Rows are points. Each copy is the shape, with its points in the same order, turned, moved and blurred by noise. Say if it was mirrored as well.

Shape:
[[  31  -17]
 [-117  -27]
 [   7    5]
 [  25   18]
 [  25  -17]
 [  -9   38]]
Copy 1:
[[ 34  32]
 [-23 -96]
 [  8  29]
 [  1  50]
 [ 28  27]
 [-29  23]]
Copy 1 is: only turned
Copy 2 (6 x 2):
[[ -20   37]
 [ -22 -113]
 [   3   18]
 [  16   31]
 [ -16   34]
 [  39   -5]]
Copy 2 is: mirrored

Shape:
[[-47 -15  -6]
 [-28 -65  30]
 [  5  14 -39]
 [  9  21 -43]
 [ -4  85  36]
 [  3 -12 -19]
 [  2 -52 -85]
 [-33  42  27]]
Copy 1:
[[-47 -11  12]
 [ -8 -55  21]
 [-28  34 -42]
 [-40  29 -45]
 [  1  94  37]
 [-12   9 -34]
 [-66 -31 -86]
 [-41  48  44]]
Copy 1 is: only turned
Copy 2 (8 x 3):
[[-40 -15  37]
 [  7 -57  62]
 [-13  16 -22]
 [-22  17 -24]
 [  1  95  34]
 [-12 -11  -3]
 [-35 -67 -47]
 [-14  48  53]]
Copy 2 is: only turned
Copy 3:
[[ 35  30 -17]
 [ 69  33  39]
 [-21 -10 -12]
 [-28 -13 -15]
 [-70  82  -3]
 [  2  -3   9]
 [ 34 -70 -14]
 [-19  74 -12]]
Copy 3 is: mirrored

Shape, 8 rows:
[[ 29  39  -2  16]
 [ -7 -21 -63 -36]
 [-14  -9  11  45]
 [  6 -52  74  13]
 [ -8 -56 -25 -83]
 [ 61  58 -11  42]
 [-10 -18 -44  15]
 [ 60 -19 -29  22]]
Copy 1, 8 rows:
[[ 43   4   5 -20]
 [-49 -18 -39 -31]
 [ 17   1  -8  44]
 [ -2 -42  57  61]
 [-91 -47   4 -32]
 [ 83  -4 -11 -38]
 [-13 -11 -45  11]
 [ 29 -64 -28 -10]]
Copy 1 is: only turned
Copy 2, 8 rows:
[[-12  61  16  21]
 [ 74  -2  -3  -9]
 [-40 -13   3  17]
 [-75  -7 -59   5]
 [ 52   9 -67 -46]
 [-14  82  35  51]
 [ 20 -17   9  16]
 [ 16  42 -35  58]]
Copy 2 is: mirrored
Copy 3, 8 rows:
[[ 11  20  45 -28]
 [ 70  25 -54 -33]
 [-16 -34   1   2]
 [-49   6 -29  53]
 [ 40  68 -89   4]
 [ 27   0  84 -10]
 [ 51 -13 -26 -17]
 [ 65   3  13  22]]
Copy 3 is: mirrored
Copy 4 (8 x 4):
[[ -73   12   -3    1]
 [ -11  -12  -77  -42]
 [  -2    4   10   23]
 [   5  -48   65  -19]
 [   1  -41  -53  -96]
 [-111   12   -6   34]
 [ -11   -8  -44    8]
 [ -65  -49  -35   16]]
Copy 4 is: mirrored

Shape, 11 rows:
[[  24   -2   -3  -13   -2   -3]
 [  45  -28   64  -11   -1   -1]
 [   0  -19    9   50   -1   13]
 [  60   10    6  -20  -16   21]
 [  17    1   34  -20   -1   34]
 [-107    5  -27   41   29  -70]
 [ -50   15   16    8  -32    6]
 [  69   -4    7  -16   22  -19]
 [ -20   34   16   18   42    9]
 [ -62   49   10   59    7  -80]
 [ -75   15    2   18   33  -63]]
Copy 1, 11 rows:
[[  12  -14    8    8   -9   -5]
 [  58  -39   49  -17  -41    3]
 [  34   25  -19    1  -52   32]
 [   1  -22   53   36  -19   -5]
 [  -7  -23   42  -22  -22   24]
 [  43   41 -121  -51    8   -8]
 [  -6   13  -24  -47  -36   -8]
 [  47  -25   40   41    8    5]
 [  14   25   -9  -27   13   38]
 [  60   81  -66  -36   18  -39]
 [  48   27  -65  -49   22  -12]]
Copy 1 is: mirrored
Copy 2:
[[  7  16 -12 -21  -3 -14]
 [ 47  -2  47 -29   0 -22]
 [ -6 -48   6   5  18   1]
 [ 41   8 -22 -49  -7  -4]
 [ 28  13  14 -32  23  16]
 [-95  11   9 103   4  -5]
 [-30   7  15  15  -7  51]
 [ 42  14 -16 -21  -3 -55]
 [ 11  15 -10  41  41  13]
 [-29   2   0 115 -35   8]
 [-52  32  15  88   2  -9]]
Copy 2 is: only turned
Copy 3 (11 x 6):
[[ 12  -8  16  -1  -9 -32]
 [-15 -19  82 -13  -6 -38]
 [-28  11  31  13  27  16]
 [ 35  -5  55  23 -24 -30]
 [ -2  -5  50 -16 -33  -3]
 [-80  51 -83 -57  38 -11]
 [-59  40   3  -2 -35  -4]
 [ 41 -21  50  -8  17 -50]
 [  4  45  14 -44   3  15]
 [-51 100 -31 -36  47 -42]
 [-49  52 -42 -67  22 -30]]
Copy 3 is: only turned
Copy 4 (11 x 6):
[[  6   3  -3  -4  21  -5]
 [ 66 -26  29  -5   9 -24]
 [ 14 -15   5  58   4   9]
 [ 31   3 -16 -27  10  14]
 [ 16 -21  29 -20  16   0]
 [-89  50  38 114  -3 -47]
 [-30  -8  32  17 -36  -8]
 [ 40  23 -11 -11  52 -33]
 [ -8  34  42  31  24  27]
 [-39  79  22  86 -45 -32]
 [-53  47  43  66   1 -46]]
Copy 4 is: only turned

Shape:
[[  29  -21  -14   87   14  -33]
 [  28   11  -13   28    3  -32]
 [ -32   30  -20  -28  -83   44]
 [  10  -44   61  -30  -10  -22]
 [ -58  -28   27  -13   47  -60]
 [  16   15   -4   45  -24  -39]
 [  -8    1    3  -17 -116   -9]
 [  44   25   22   32   51  -34]
 [ -41    3    7    7  -70   31]
 [ -16  -62    1  -67    1  -15]]
Copy 1:
[[  9  -8 -12  45 -53 -74]
 [ -9  14 -27  -5 -32 -43]
 [-80 -14  15 -30 -27  68]
 [ 46  -6  35 -66 -30 -10]
 [ 31 -23  32 -33  54 -58]
 [-32   6  -7  -4 -45 -52]
 [-72 -33  30 -65 -69  18]
 [ 29  56 -26   1 -17 -59]
 [-57 -19  52 -11 -33  33]
 [ 41 -56   5 -68   9  14]]
Copy 1 is: only turned
Copy 2, 10 rows:
[[  37  -54   28   26   16   54]
 [  30  -10   16  -16    2   41]
 [ -37   57    2    2  -77  -37]
 [  51  -48  -14  -52  -24  -44]
 [  -5  -61   52  -71   37  -31]
 [  33   -7   51    0  -16   41]
 [   8   14   32  -13 -117  -23]
 [  58   -3   13  -34   54   34]
 [ -12   17   30   26  -59  -45]
 [ -17  -52  -27  -75  -32  -39]]
Copy 2 is: mirrored
Copy 3, 10 rows:
[[ 20 -60  -6  92  -1 -26]
 [ 15 -23   4  36   0 -20]
 [-40  41 -78 -20   3  36]
 [-18 -78  23 -26 -30  37]
 [-73 -65  56  -5  30  -2]
 [  2 -10   1  54 -19  -9]
 [-45  18 -58   2 -79  34]
 [ 49 -40  55  29  28 -10]
 [-39  -2 -64  10  -5  57]
 [-55 -79 -11 -53  -8 -13]]
Copy 3 is: only turned
Copy 4 (10 x 6):
[[ -11  -24  -16   97   42    5]
 [ -16    7  -20   47   13   -6]
 [   2  -28   13   -8  -99   68]
 [  -8  -41   27  -16  -13  -68]
 [ -53  -73  -20  -31   33  -41]
 [ -22  -10  -28   73  -15  -11]
 [  25  -42  -14   18 -107   -3]
 [ -36   37    0   40   40  -27]
 [ -17  -50   18   15  -74   38]
 [  34  -56  -10  -58    7  -24]]
Copy 4 is: only turned

Shape:
[[ 47  43  58   2   4 -10  -2 -16]
 [ -7 -89 -56   8  36  38 -55   6]
 [-24   8  47 -26 -27 -33   2  -9]
 [-55 -34  31  25 -29  49  24 -19]
 [ 51  14  70 -28  41 -51 -67  -8]
 [ -4 -66 -50  17 -28   7   4   4]
 [ 21 -97 -10  48  50 -21   7  30]
 [-64 -14 -37  12  11  36  50  13]
 [-21 -25  17 -51 -23  48  54 -11]
 [ 77  22  73   9  12 -40 -33  -5]
 [-13 -56 -23  11  -1  36 -26  72]
 [ 10 -90  -4  -3  30   9 -39  27]]
Copy 1, 12 rows:
[[  43   -1   33   68  -10    4    8   -7]
 [  15   50   25 -102  -20  -18  -64    3]
 [  -9  -18    1   39  -53  -32   15  -32]
 [ -35   28  -23  -36   -9    3   48   -3]
 [  48   17   84   70  -57   -2  -44  -44]
 [  38   14  -27  -74  -17  -42  -15   -6]
 [  61   34   72  -86   -7  -68    7  -23]
 [ -47   -6   -9  -56   10  -50    9   39]
 [ -24  -50  -14  -35   10    9   22  -22]
 [  89   18   58   72  -26   -1    1  -30]
 [  21    2   34  -93  -55  -17   -5   39]
 [  39   27   58  -89  -36  -18  -23  -27]]
Copy 1 is: mirrored
Copy 2 (12 x 8):
[[  67   29   28   -1   12  -65    5  -19]
 [ -87  -63  -31    5   33  -10  -52  -52]
 [  24   65  -14  -31   -5  -16  -16  -45]
 [ -18  -23   23  -56  -13    8   12  -65]
 [  55   70   18   38   34  -93  -63  -42]
 [ -68  -21  -32  -21  -20  -11  -17   -9]
 [-103  -10   32   55   10  -24  -19  -12]
 [ -30  -13  -18  -20    7   64   33  -45]
 [ -16   16   -8  -72   40  -16   47  -27]
 [  61   51   45   36   13  -83  -41    5]
 [ -51  -34   13  -16   40   26  -49    5]
 [ -77  -12   -1   13   47  -39  -58  -22]]
Copy 2 is: only turned

Shape:
[[  38   18   16  -40   44    9  -23   52   31]
 [  35  -45   32   18  -50   13   29  -49  -48]
 [  -6   16  -56    7  -28   18  -14  -21   17]
 [ -32    0   20  -65    2  -49    7   31  -20]
 [ -33  -28   10   34   -4    9    3  -27    3]
 [  16  -53   26   31  -70   42  -18  -54   -7]
 [  31  -64    9   49  -53   41   -2   -5  -53]
 [   3  -30   -8  -88   -2  -58  -57   41  -10]
 [  36  -64   30   -2  -57   30    3  -45   -6]
 [  16   48  -27  -24   25    6  -33  -19  -11]
 [ -25   48  -46  -19    5   74   30  -22   28]
 [  70    8   -8   37    7   21   13  -45   51]
 [  21  -21   73   43 -104   15    5   -2  -30]
 [  37  -15    1  -52   -8  -59    7   68    5]]
Copy 1 (14 x 9):
[[ 39  61 -14  -2   1 -21  48  -7  43]
 [ 38 -19  32  56   3  57 -23  65 -45]
 [ -5  -8   2  -5 -54   4 -45   2  15]
 [-20  74  33   2  -2 -37  29  25 -41]
 [-33  -4   1  52  -7  32 -18   4 -15]
 [ 26 -43  39  81 -43  53 -18  33 -11]
 [ 44 -41 -16  59 -39  59   2  45 -51]
 [ 15  34  52 -17 -25 -70  65  -8 -41]
 [ 33 -35  52  54 -19  51   8  53  -9]
 [ 35  48  13 -19 -19  -1 -35 -32   7]
 [-25  48  -5 -26 -53  56 -47  13  56]
 [ 42 -27  -5  20  24  25 -43  15  67]
 [ 44  -1  10 121 -41  15 -19  85 -33]
 [ 24  32   0 -14   5 -71  53  50 -14]]
Copy 1 is: mirrored
Copy 2:
[[ 84 -29  43 -18 -20  -4   9 -37  27]
 [-71   0  46  46 -22  49  33 -32 -29]
 [ 13  39 -30   7 -24  45 -27 -16   0]
 [ -6  12  61 -70 -43 -29 -14 -37  -4]
 [-42  -4 -15   6   5   4   4  -6  -4]
 [-70 -14  -5  77 -35  43   0 -40  -5]
 [-49 -19  39  79 -35  42   1  16 -31]
 [ 37 -17  41 -54 -99 -26 -32 -57 -31]
 [-59 -28  18  52 -52  54  19 -44  -3]
 [ 55  22   8 -14  10  28 -25 -58 -22]
 [ 18  29 -15 -25  29  82 -34 -15  54]
 [ 32   6 -28  42   7  55  68 -40   9]
 [-76  22  61  95 -41  -4  14 -26  19]
 [ 47   9  66 -38 -87 -17  29 -19   0]]
Copy 2 is: only turned
Copy 3, 14 rows:
[[ 41 -28  38 -36  19 -51 -20  48  12]
 [ -3  18 -25  99 -31  24   6  -1 -30]
 [ 19  13 -30 -28  -4  23 -12 -38  33]
 [ 54 -25 -10 -13 -12 -90   7  -9 -34]
 [-43 -15 -27  28 -15 -15  20  -7   7]
 [-43  25 -40  42 -53  47  -4  17 -22]
 [-16  50 -50  93 -11  11 -26  23  10]
 [ 50 -19 -11 -37 -20 -84 -76  -4 -51]
 [-12  -3 -44  65 -36  42 -15  33 -46]
 [ 17   4  32 -25  30  -2 -19 -35   8]
 [ 32  -1 -28 -34  46  32  60  -5  29]
 [  7 -38  45  23 -28  58 -11  -1  45]
 [-16  72 -17  72 -86  -6  29  35 -12]
 [ 72 -24   5  16 -45 -89 -42  18   9]]
Copy 3 is: only turned

Shape:
[[-20  21  42 -57  32  32 -22 -29 -78  26  -3]
 [ 53 -46 -39 -30  45 -24  19  43  30 -49 -30]
 [-13  10   7   6 -50 -23  30   9 -77  40 -68]
 [-26  -1 -54  41 -14  -6   4  44 -28  21  -4]
 [ 48  55 -23 -72  14 -18  65  -5 -42 -15  23]
 [ -7  41   3 -18  62  18 -17  41 -23  48  -3]
 [-63 -24 -14  -8  23   2  19   1 -22  55  59]
 [ -6 -15  46 -22  33  15  88  67   1  -2 -28]
 [ 51 -27  27 -80 -16  49  -9 -19  -6  40  45]
 [ 41  20  71 -42 -32  22 -20 -53  25  24 -41]
 [-41 -27 -10   3 -51  -6  -4  23   8 -38  73]
 [ 25  47 -42   9   1  22  25 -28 -63 -34 -11]
 [  3  62  34   9  58 -47  41 -75 -58 -13 -17]
 [-41  53 -13 -64 -60  71 -22 -55  22 -17  30]]
Copy 1:
[[ 10  46  49  44 -22  24  42 -19 -43   4 -68]
 [ 16  -1  -3 -97  50 -22  -8 -43  20   3  18]
 [ 73 -31  25  19 -72  13 -49  -3 -15  19 -38]
 [ 15 -47  33  -8 -42 -11  -9   0 -28  36  54]
 [ 71  -8  38 -60 -23 -16  74 -13 -29 -55 -43]
 [ 24  20  94  14  22   0  30  -4 -34  18   2]
 [-34  -9  48  11 -57  35  54   7   5   0  33]
 [ 15 -57  47 -27  53  16   2  24  39  -3 -45]
 [ 42  36 -19   5  27  87  77 -27 -17  -2 -14]
 [ 72  75 -31  34  29  33  -1  25 -10 -18 -28]
 [ -6 -32 -46  -3 -36 -13  72  22  13  41  44]
 [ 35 -20   1 -24 -33 -37  17 -12 -94 -31 -15]
 [ 22  25  44  23 -39 -60  -1 -14 -16 -99 -51]
 [ 13  62 -47 -11 -28  26  76  75 -77  17 -13]]
Copy 1 is: mirrored
Copy 2:
[[  61   29  -35  -62  -75    7   -3  -25   -2    8  -12]
 [  17   15  -15   72   43    3   64   38  -28  -37  -17]
 [ -11  -11   32  -12  -21   71   -4  -67   -2   41  -29]
 [ -74  -16  -23   13  -13    8    8  -37  -38    3   -9]
 [  47   49  -21   52  -43  -31   56  -51   -2   41  -58]
 [  20  -23  -73  -36  -15  -29    3  -18  -25   12  -33]
 [ -56   43  -71  -37  -44   -2   13  -36   11  -35  -42]
 [   6   12    6  -17   15    9   45   33  -14    0 -115]
 [  40   -2  -21  -10  -85  -30   74    1   73  -31  -10]
 [  75  -14   49  -43  -11  -32   17  -26   69  -11    6]
 [ -77   46    3   33  -56  -41  -12   13   22  -40  -17]
 [   6   37   18   13  -44  -26   43  -62  -61   37    7]
 [  45   97   -8  -41   15  -17    7  -64  -15   72  -11]
 [  18   19   33   -4 -100  -93   -9  -72   16  -73  -11]]
Copy 2 is: mirrored
Copy 3 (14 x 11):
[[ 19 -41  -8 -20  25  62 -27 -14 -20  78  77]
 [ 22  54  91  30  27  15 -42  33  16 -12 -21]
 [-24  15 -39 -28   9  25  12  78  21 105   9]
 [ 30   9  22 -20 -14 -11  56  77  -4  36   5]
 [-20  28  43 -23 121  29  21   9  11  33  54]
 [ 59 -11  33 -35  11  67  25  -3 -17  47  16]
 [ 33 -92  13   3  16  20  46  48   2  10  33]
 [-25  -2  58  54  21  70  32  14  51  54 -26]
 [ 12 -13  -2 -14  19  59 -29 -26  69 -20  84]
 [-19   7 -45 -42  11  43 -43 -62  50  21   4]
 [-34 -48  50  -7 -28 -42  29  25  23 -13  45]
 [ 15  53  -3  -1  51 -25  31   0 -18  66  53]
 [ 22 -21  -5  -9 100 -22  -4 -28 -27 106  -6]
 [-52  -4 -33 -32  -3  11  34 -51 -38 -32  76]]
Copy 3 is: mirrored

Shape:
[[ -10   39  -10  -43   28  -37  -17   62   23  -23   26    5]
 [ -39   41   23  -26 -100   -9  -88   -8  -65    3   13    4]
 [ -15   20   22  -15   19  -39    2   38   25   47  -83   28]
 [ -97  -23   20   42  -54  -31  -90   37  -22  -21  -20  -28]
 [ -29   34  -31   -9   52    4  -36  -58   -5   58   -4    4]
 [ -14    1  -14   59    3   17  -13   20  -51   60   -1   16]
 [ -12    8  -19  -24  -26  -13  -82   -4   53   17  -52   -6]
 [ -42   34   65   29   -3   -5  -33  -33   38  -14  -40  -71]
 [ -93   30  -18  -30    6  -46   21  -12  -12   15   62    0]
 [   5   -3   26  -44  -33   29  -34  -40  -67   48   -6  -41]
 [  41  -46  -58   25   38  -52   40  -48    5   13  -45   22]
 [ -24   73    5   -8  -13   -4   58   80  -51    5  -54  -48]
 [  29  -31  -58   19  -99   31    7    0  -44   40   12   31]
 [ -42    5  -19  -30   15    5   25  -25  -50   -7  -36   61]
 [ -40    2   19   -2  -32   18   16   34   21   15  -17   -6]
 [ -14    3   15  -11  -36  -55   92    3   41  -35   -7   65]]
Copy 1, 16 rows:
[[  34  -30    0   12   52  -43   25   62   15   18  -36   39]
 [ -75  -60  -58   18  -20   -7  -46   88  -55   53   -5  -14]
 [  41    3   -1   52  -22  -17   -3  -29   21   43  -61   -5]
 [-116  -57  -20   83    2    7   21   54   11   15  -53  -17]
 [  37   25  -37   54   47   18    2   23  -14   19   34  -59]
 [ -23   13   13   41  -17    9   61   24  -15   73   34  -38]
 [  34  -68  -23   67  -15   21  -16   35   -2  -17  -37  -30]
 [ -52   -7   17   58   15  -36  -32   -6  -13  -63  -23  -46]
 [ -31   14  -70   -4   69  -24   10   45   52   29   18    1]
 [ -33   10   -2  -22   -7   54  -38   43  -60   27    3  -44]
 [  50    7  -41   18   -6   45   84  -68  -21  -12   21   15]
 [ -14   64    5  -17  -44  -74   33   49   -2   27  -73   -6]
 [ -17  -37  -24  -19  -93   47   52   49  -19   51   66   -2]
 [   7   61  -59   40   -9   26    4   19  -13   42   11   46]
 [ -22   -2   19   23  -32  -12   -1   30   44   11   -8    4]
 [   7   -6  -43   -5  -31  -42    8  -36   53    6   18   96]]
Copy 1 is: only turned
Copy 2 (16 x 12):
[[ -24   24   44  -36   -6   40  -12   86  -20    3    4   -5]
 [-121  -45  -12  -33  -69  -43  -65  -31  -39  -11   -8   -5]
 [  -8   23  -20   -2   32  -17    3   53  -24   28  -68   53]
 [ -71  -86    8   23  -12  -90  -39   55  -15  -20    3   -1]
 [ -62   42   -3    2   73   18  -16  -24    2   30  -11  -36]
 [  -5  -31  -23   51   25   15  -73   -2  -25   27    2  -10]
 [ -63  -12   -9  -51   11  -33  -15   33   46    3  -60    7]
 [ -23  -19   26   23  -22  -58   49   -2    5  -10  -49  -36]
 [ -52   45   23   -8   12   -5   -2   21  -26   29   91   -9]
 [ -57  -35  -56  -36  -16   17   -1  -60  -59   11  -15  -30]
 [  79   26    0  -34   93   -4  -26  -20   28  -13    0   30]
 [  15   38  -55   29  -50  -14  -23   76  -93   -2  -17  -28]
 [  21  -39  -67  -18  -34    9 -115  -48   21   11   25   30]
 [ -28   38  -40   10   31   24  -25   -7  -31  -45   26   55]
 [ -11  -12  -33   29  -40  -14    4   34    1   13   -5   23]
 [  41   53   15   -7  -39  -16    0   27   13  -10   30  100]]
Copy 2 is: only turned

Shape, 16 rows:
[[-30  49 -19  60 -11 -14 -12  41  31 -46 -81  10]
 [-17 -35 -33   3 -17 -18  14 -19 -62   4 -28 -26]
 [ 41  17  21 -58  64 -23   8  16  38  38  85 -20]
 [-84  37  66   2 -17 -19  35  53  30 -35 -88  16]
 [ -9  -2 -10 -12  51 -93 -14  -3  23  27  68  45]
 [-65  51  37  52 -28 -21 -21 -49  32 -65 -66 -31]
 [ 49  20  27 -21  45  -2 -30 -15 -18  12  61  41]
 [ 25 -56  -3  33  -3   3 -10 -23  -8  15 -26  31]
 [ 27 -83 -21 -21 -84 -27  -8  -2  -4 -40   3  23]
 [-42   5   3 -25  67   0 -16  -2  15 -20  65  45]
 [-20   5 -14 -34  18  10  10 -16  36  48  76  47]
 [-67  86  16  26 -80 -18 -15  32 -15 -29 -74   5]
 [ 13 -67 -48  18 -51  26 -29  26 -13  -9   9 -45]
 [-31  31  21  71 -42 -16  59  16   3 -40  -8   7]
 [ -1 -13  45 -17  39 -16 -37  17  34  93 101  13]
 [ 22 -21 -47 -10 -42  -1  12 -30  22  13 -26   3]]
Copy 1:
[[ 47  14 -15 -17  -7 -49 102  25  46  45 -32   8]
 [ 41 -67  33   0 -40   8   7  12  -6  16 -73 -46]
 [  1 -11  88  51  19 -11 -22  28 -18 -86  60   3]
 [ 20  61  18  51 -27   8  84  11  93  35 -69  19]
 [  1 -54  21  69  67  27  41  10 -27 -48  28 -21]
 [ 60  29 -16  54 -49 -63  93 -17  44  44 -25 -71]
 [ -9   3  20  18  39 -31 -29 -19 -48 -67   4 -14]
 [ 38 -41  39 -14  35 -17 -11 -33   4  35 -37 -35]
 [ 66 -84 -18  33 -13   8 -57 -27  18  51 -24  13]
 [-29   3  29  34   2  21  42 -41 -41 -34  31   3]
 [-37 -14  33  15  20  41 -12  -2  -4 -26  60 -30]
 [  5  28 -58  23 -46 -40  64  58  70  43 -72 -20]
 [ 34 -83  38  -6 -44 -35 -31  12 -18  77 -10   1]
 [ 68  48 -10  25 -13  10  39  46   3  57 -29 -27]
 [-65 -18  84  69  64 -12 -32  21 -22 -21  51 -28]
 [ 53 -58  16 -21 -13  -5 -18   3  44  17   4 -39]]
Copy 1 is: mirrored
Copy 2 (16 x 12):
[[ -93   51   37    2   15   47  -43  -39    8   -8  -60   -7]
 [ -17   -7  -49    6  -41  -10  -18   15    5   55  -60  -22]
 [  80   17   45    7  -13  -32   23   27  -43   25   67  -30]
 [ -90    8   98   56   29    6  -18    2   26   -3  -87  -52]
 [  75   11   66  -27    4  -22   -2   29   -3   77    0   58]
 [ -56   16   39   39    5  -23  -78  -74   45  -15  -71   -6]
 [  50  -10   12  -22   -6  -29   56   -8  -13   -8   33   12]
 [  17  -18  -29  -22  -21   39   20  -39   22   37  -39  -14]
 [  33   31  -61   36    1   44   32   30   76   35  -46    2]
 [  19  -22   42    9   62  -33   22    1  -13   52   30   20]
 [  43  -33   40  -31   18   -4    1   36   31   44   60   -2]
 [-108   27   41   10   -6   -3  -51   29   66  -53  -87  -14]
 [  13   15 -104   23   14   50  -34   28   16   32  -33  -25]
 [ -53  -16   32   56  -28   38  -26    0    8   -5  -37   18]
 [ 121  -36   58  -29    9    1   -9   42  -13   16   32  -19]
 [ -13   23  -32    0  -31   25  -11  -14   67   53   -6  -35]]
Copy 2 is: only turned
